Each row is a point. A path goes straight from each point to the next, and from the last back to the first. The post is the endless flat space through its rows: a point in 2 columns, a line in 3, a plane in 4, and so on, so that a path can go around it. How many times does the path go around the post? Going back the other way cancels.
In the rows, 128 means zero.

Post:
[[142 137]]
Path:
[[ 77 117]
 [127 121]
 [169  83]
 [212 157]
 [151 168]
 [123 172]
 [100 117]
 [134 120]
 [167 125]
 [160 145]
 [201 151]
 [183  99]
 [170  92]
 [178 155]
 [153 195]
 [117 162]
 [ 71 128]
 [142 102]
 [173 124]
 [185 157]
 [151 171]
 [ 81 161]
 [120 114]
 [147  69]
 [197 105]
 [203 183]
 [190 179]
 [165 127]
 [140 117]
 [117 117]]
Times around: 3

Post (7 x 8):
[[149 197 114 165 195  87 156  97]
 [ 98  86 161 144  96 110 117 141]
 [174 103 214 171 195 117 114 107]
 [160 145 146  87 210  97 217 158]
 [161 136 154 128 158 132  66 130]
 [118 136  94  80 118 141 159 113]
 [112  96 120 160 160 161  91 130]]
Path, 20 rows:
[[154  99  90 108 143 112 100 144]
 [133 126  92  54 195 116 139 151]
 [ 90 113  86  91 144 173 163 109]
 [104 115 155 121 140 140 135 158]
 [116 217 131 177 200 136 111  80]
 [164 194 129 197 209 117 185  95]
 [151 145 190 151 139  35 224 115]
 [132 143  82  98 141 113 131 114]
 [147 111 175  64  98 102 122 113]
 [134 125  90 181 190  88 116 114]
 [152  81 173 150 198 122 159 172]
 [175 152 169 167 130 162 121  85]
 [ 99 144 156 147 115  71 160 175]
 [157 118 154 101 167 128 180 203]
 [155  98 147 148 129 114 112 106]
 [ 75  63 131 191 180 103 150 144]
 [126  99 158  87 189 157  85  88]
 [168 204 159  78 213 132 132 133]
 [175 123 210 118 173 115 203 132]
 [144  86 125 176 143 150 163 110]]
Times around: 2

Post, 11 rows:
[[122 118  72  87 112 122 122 124 193 181 133  84]
 [101 126 104 184  59 132 121 131 108 143 166 126]
 [116 153  98  85  52  90 145  77  88  88 212 126]
 [151 142 125 147  53 104 155  92 174 168 207  98]
 [162 133 107  58 169 148 124 128 160  32  78 158]
 [134 165 154  48 170 166 111 174 118  97  98 133]
 [114 114 161 106 155  63 136 160 144  86  64 161]
 [165  71 115 126  89 134 118  97 103 137 117  98]
 [122 106 114 209 182 119 144 160 121 137 150  97]
 [145 130 118 105 206 101  89 120 162 117 145 147]
 [145  48 105 114 101 174 142  92  93  78 142 187]]
Path (28 x 12):
[[188 120  56 194 229 115 108 128 130  76 189  99]
 [145 127 155 143  70 117  94 146 123  84 137  88]
 [146  93  85  96 151 184  88 113  62  38 189  70]
 [ 54 130 127  96 121  95 118 143 173 111 117  88]
 [127  95 124 103 112 158 114  56  78  78 132 157]
 [144 108 165 131 115 124 102 109 103 119 117 133]
 [130 168 141  62 126 125 167 134 239 161 180  65]
 [209  66 101  96 115 146  72  85 141 115 164 113]
 [165  88  42  73 141 110 135  95 102  97 180 163]
 [147  91 117 120 121 175 114 110  94 168 129 153]
 [100 159  83 161 130  89 136 118 106 169 163 145]
 [ 94  74 109 177 130 119 141 113 145 227 187 107]
 [141 182 183 170 159 119 107 149 100 133 175  78]
 [188  63  95  83 163 159 111 128 178 120 149  97]
 [135  87  66 140  38  83 105 137  85  96 125 133]
 [149  32 142 139  86 188 130 117 131 141 168 151]
 [ 72 130 121 165  78 101 181 123 131  87 151 107]
 [134 146 108 141 139 185 165 120  86 127 144 132]
 [128 128  76 152 120  60 164 126 126 145 181 103]
 [165  96 124  65  53 119  76  92 150  87 145 200]
 [176 128 124 121  54 225 135 133 179 155 180 174]
 [187 105 181  60 108 110  88 132 115 117 134 191]
 [137 115 188 148 115 150 105 167 137 176 116  77]
 [138 196 121  42 218 134 114 142 217 112 150  23]
 [135  87  85 105 133 123 111 117 136  88 159  55]
 [148 116  67 168 130 169 117 155 113 105 131 119]
 [141 164  76 180 111 105 165 130 135 151 118 109]
 [172 199 148 139  73 139 164 165 124 179 178 136]]
Times around: 0

Post:
[[169  84 141 108 115 103 116 131 154 181 108 147 197 107 177 114 139 146]
 [156  95 163 127 114 104  89 120 140 132 137 141 149 146  89 102 104 154]
 [189 106 164 142 166 119 113 138 106 146 175 131 175  96 149 147 134 164]
 [ 91 116  91  91 130 123 131  94 191 140 104 150  89  77 101 138  66 113]
 [108 125 136 161 108 127 135 134 175  88 162 124 110 153 114  73 146 122]
 [110 152 107 191 123 132  91 130  93 103 143 134 137 172 128  88 115 101]
 [122 115 113  54 129  86  81 174 159 129 110 118 131  66 135 136  84 131]
 [153 101 129 119 127  62  72 114 153 180 167 140 131  88 122 140 126  84]
 [106 159  69 189  34 136 134 156 116  38 109 161  75 114 110 113 174 133]
 [233  53 136 146 127 118  98 130 123 155 128 113 165 115 145 136 117 106]
 [102 151  68 139 101  83 143 104  93  87  88 153  66 108 103  58 138 152]
 [151 102 155 194 134 124 114 166 118 178 152 117 107 198 130 126 136 112]
 [ 91 136 125 123 102 133 128 128 112  76 112 182  85 163  98 113 152  71]
 [ 88 116  90 114  90  98 143 148 110 111 164 159 111 132 116 108  59  79]
 [134  78 170 102 113  74  93 115 126 150  96 115 175  42 154 136 106 134]
 [112 139  81 165 122  99 140 112 143 111 153 125 112 177 114 167 139  96]
 [217 128 161 145  89 128  83 109 102 161 174  95 126 151 167 153 119 117]]
Path, 27 rows:
[[ 70 117 114 208 138  83 140 113 249 113 141 130 107  99  87  74 132 140]
 [164  73 160  78  78 152  56 185 156  54 143 193  89 170  75  68  99 142]
 [130 122  93 110 100 117 100 142 134  91 141 151  87  89  95 111 157 197]
 [107  98 132 166  95 118 148  98 140 141 101 112  71  84 100  93 105 121]
 [139  76 135  84 124  97 131  95 145 148 143 151 142 210  99 120 133  38]
 [170 116 115  88  11 174 118 142 106  98 140 128  62 131 136 142 130 125]
 [121 129 115 129 112  91  62 112 140 127 180 185  75  92  94 107 115  75]
 [159 170  74 150 186 106 125 176 138  80  86 154 108  79 135 135 145 206]
 [233 141 107  92  71 160 169 101 164 195  87 113  77 153 147 188 124 166]
 [153 121 153  80 174 127 126 131  94  95 193 130 170  96 119 117 149 116]
 [156 110  51 142 130 132 110 137 167 156 160 135 126 117 126 115 102  89]
 [179 151 146 180  66 120 112 150 129 129 170  93 131 153 139 123  87 102]
 [194 212  75 133  80  95 145 116  98 117 145 133 129 159 209 132 157 154]
 [166 122 107 142  80 117 110 122 176 133 167 140 109 149 174 104  79 128]
 [137  74 162  67  80  49 119 214 156 138 135 114 132 101 151 163  98  85]
 [148 167  91 157  93  89  96 143 123 165 166  60 137 153 181 152 151  87]
 [141 112  93 131 141 164 136 137 159 125 171 128 169 110 140 151  86 137]
 [120 123 131 148 157 139 137  89 101 119 114 136 162 153 157 116 105 181]
 [143 106 159 159 151 153 134 104 122 126 178 138 142 172 114 172  57 117]
 [116  95 101 143 126 118 145 161 158 120 157 174 169 136 122  60  86  15]
 [146 107 113 114 116  60 109 175 176 179 164 102 139  78 112  77 138 116]
 [140 103 131 108 117 101  91 160 164 137 112 121 115 166 107 130 161 163]
 [157  77  95 180 156 104 112 107 122 158  53 140 130 218 120 164 155 144]
 [121 127 172 115 169 129  73 169  76 136 128 197 144 114 191  58 112 121]
 [155  85 119 166  89 161 114  92 162 139 142 120 114 138 116  68 142 144]
 [140 120 143 128  88 120 138 141 130 140 203 116 147 153 124 186 156  66]
 [181 159  31 238  64  69 117  88  61 140 159 108 131 114 167 112 125  90]]
Times around: 1
